Each row of a before or after table is a point. One or more steps were done to the points. Then noise was added and the rows were shuffled. The steps act on how far a point lies along the listed directions, d1 being the first. What was done? A step turns or swaps two directions, mirrors them in a line or flattens them onto one, adds a multiple of one to another, or multiplies one. Angles are multiples of 10 degrees, from the lower direction toward the higher: turns from -170 to 170, lines from 10 to 170 but not 90. Use the fewest steps. Two steps may share a direction if one is a turn and the other turns, adds or multiplies; they go together, in the order done. Otherwise the lowest direction goes first.

Directions:
(1): [46 31]
(2): [-31  46]
Before, 9 rows:
[[ -3   5]
 [ 37 -25]
 [ 17  -6]
 [  3 -33]
 [-10 -10]
 [-16   3]
 [ 29  23]
 [-11  -2]
 [-17   0]]
After (9 x 2):
[[-23   6]
 [-10 -13]
 [-16   5]
 [ 24 -19]
 [-26  17]
 [ 59 -23]
 [ -3   6]
 [ 50 -46]
 [-26  15]]
Steps: add -1.5 times d1 to d2

Directions:
(1): [ -8  56 -39  33  16 -17]
(2): [-60 -18 -36 -11 -34   2]
(3): [ -8  -4  36  53 -40 -28]
(4): [ 35 -47 -45  31   2  -5]
Before (9 x 6):
[[-26  -3  32 -16 -23  -3]
 [-10  12 -24  14  -5   0]
 [-15  10 -39   8   0  -7]
 [  3 -12  -8  -8  -3   3]
 [ 17 -14   0  -1   7  11]
 [ -1   7   6  -1   7   3]
 [  3   6 -15  23   1   0]
 [-22 -14  12   2 -18  -1]
 [  5  10 -17  -4  16  -6]]
After:
[[ -6   6 -32   7   7   9]
 [-17 -12  23  14 -20  -8]
 [  5 -20   0   6  -3   6]
 [  4  10 -26 -15  20   1]
 [ -3   4  60   4 -21 -13]
 [ -4 -15  -8  -2 -12  -2]
 [-22   6 -60 -15  11   4]
 [  4   8   9  -3  13   3]
 [-13  13 -41  -5   3   6]]
Steps: add -1 times d1 to d3; add 1 times d4 to d2

Directions:
(1): [-15  -9   2  -2   5 -60  31  13  50]
(2): [  4  15  39  -9 -13  27 -19  58  31]
(3): [ -7 -34 -51 -48  -3  12 -26  11  21]
Before:
[[  0  -5  -4   4   5 -20  15  -4   6]
 [  6  12   5  -2   0  23 -10   7  -1]
 [ 10   2   0  -5   0  18 -10   1  -6]
 [ -3   4  14  21   6 -27  26   1   7]
 [  5   6  -2   9  -2   3   9  -6 -20]
 [  4  11  -3  -3   3  13   0   0   3]
 [  3   4  17  15  -3 -31  11   1  13]
 [  8  -3   7  -1  -4  12  -4   5  -3]
 [ -8   0  -6   4  11 -30  18  -9   3]
 [  0  -5 -10   5  -2  -5  10 -15 -14]
 [  5  -5  -7  -2   0  16  -9  -1  -3]
 [  6  -2   8  -5  -5  23 -10  -3 -14]
 [  4   7   5   0   0  24 -12  10  -5]
 [ -7  13  24  24   5 -25  18   3   9]]
After (14 x 9):
[[  7   0   2 -11  -1  12 -10  14  12]
 [  8  17  18  19  -4   9  10   3 -21]
 [ -1   5  10  -3   0   8  -5  22  15]
 [  3 -10 -10 -13  -2  16 -14  12  11]
 [ -2  32  45  59  11 -33  37 -24 -22]
 [ -2   6  -5  13  12 -12  12 -25 -25]
 [  5   2   0   7  -5  12   1  -8 -21]
 [  3  -2  -6  10   6  -8  11 -17 -14]
 [  6  -4  10  -2  -4   3   0  11   7]
 [  2  11  10  -4   0   8  -2  17  18]
 [  3  20  30  50  10 -26  37 -25 -26]
 [  3  -1  17  -8  -7  16  -8  15   6]
 [  7  15  25  38   2 -34  23 -25 -15]
 [  2  10  -1  -5   3   9   2   5  11]]
Steps: turn d1 and d2 by -60 degrees; multiply d3 by 2.5

Directions:
(1): [-42   0 -11 -19  20  37  21 -36  -4 -46   9 -30 -20  20]
(2): [ 19 -26 -17  52   3 -12  31 -39 -11  -1  13  38 -30  14]
(3): [ 11 -60  26  21  13  -1  -2  33  10 -39 -37 -19  -4   3]
(4): [ 28  51   5  11   6   4  33  49 -12 -20   5  -4 -17  41]
Before, 14 rows:
[[ -1  21  -8   5   6  13  11  10  -8  -7   7  13   3  11]
 [ -1 -10  12  18   4  -1   4  25   0 -24 -16  -3 -11   3]
 [ 37  -8  16  25 -19 -24 -20  36   5  34  -5  32  12 -21]
 [ -5   5 -11  12   1  -6   0 -12   8   0   4   7  -6   5]
 [ -2   1   7  -1  -6  -3  -4  24   2   3  -6  -6   4  -3]
 [-33 -19   0 -32   2   2 -18 -11  10   4  -5  -7   5 -26]
 [ -6 -16  -4  -2   7   4  -3 -16   7  -8   2   5  -3  -6]
 [  8   0  -3   7  -3   0  12  12  -7 -21  -8  -7 -11  18]
 [ -1  15  24 -33   3  21  -9  37   2 -22 -15 -32   6  -7]
 [ 18  19   0   5   2   4   4   6 -21   0   6  10 -11  12]
 [ 16  11  -5  15  -5 -13  10  14  -5 -13   0  10  -3  13]
 [  9 -41  16  26  13   4   4  26   1 -48 -27  -5  -7  13]
 [  6   3  -7  -2 -15 -12  -2  -2  -1   7   1   1   5 -29]
 [ 17 -37   9  29  11  -2  10  14   1 -33 -33 -12 -19   4]]
After:
[[  1  29  -3 -16 -11  -2   1  14  -4   2   1  -8   8   9]
 [ -3 -16 -10   6  -4  -3  11 -13   0 -17  -2  -7  -7 -20]
 [-13  17  -3 -17  -5   5  -4   7   5 -18  -2 -11   9   1]
 [ 10  -4  -1   1  -1  -8  -9   0   5   8   5  18   5 -11]
 [-14  38  -9  -7  -5   5  -3  -2  -8   6  13   5  -1  -4]
 [-11  60 -16 -25 -13   2 -10  -9 -13  23  27  18  18   0]
 [  9 -21  -9  28  -2 -21  16 -10  -1  10   4  34 -21  -5]
 [-13   6  -7   7  -1   7  10  -6  -6  -4  10   0 -12   9]
 [  1   5   9 -15   9  15 -11  13 -12 -11 -11 -16   1   0]
 [-47 -17  -7 -23   9  32  -3 -47   3 -22  17 -15  -7 -13]
 [ -6  -3  -2   4   2  -8 -16   8  15   0  -9  -2   6  -5]
 [ 23  34  -5  14   1  14  37  -4 -19 -12  20  12 -30  18]
 [ -6   8   2  -3   7  12  -3  27  -2 -15  -6   0  11   5]
 [ -7  55 -18 -25 -15  -3  -8 -16  -9  29  12   2   7 -15]]
Steps: turn d2 and d4 by 140 degrees; turn d1 and d4 by 150 degrees; multiply d3 by -1
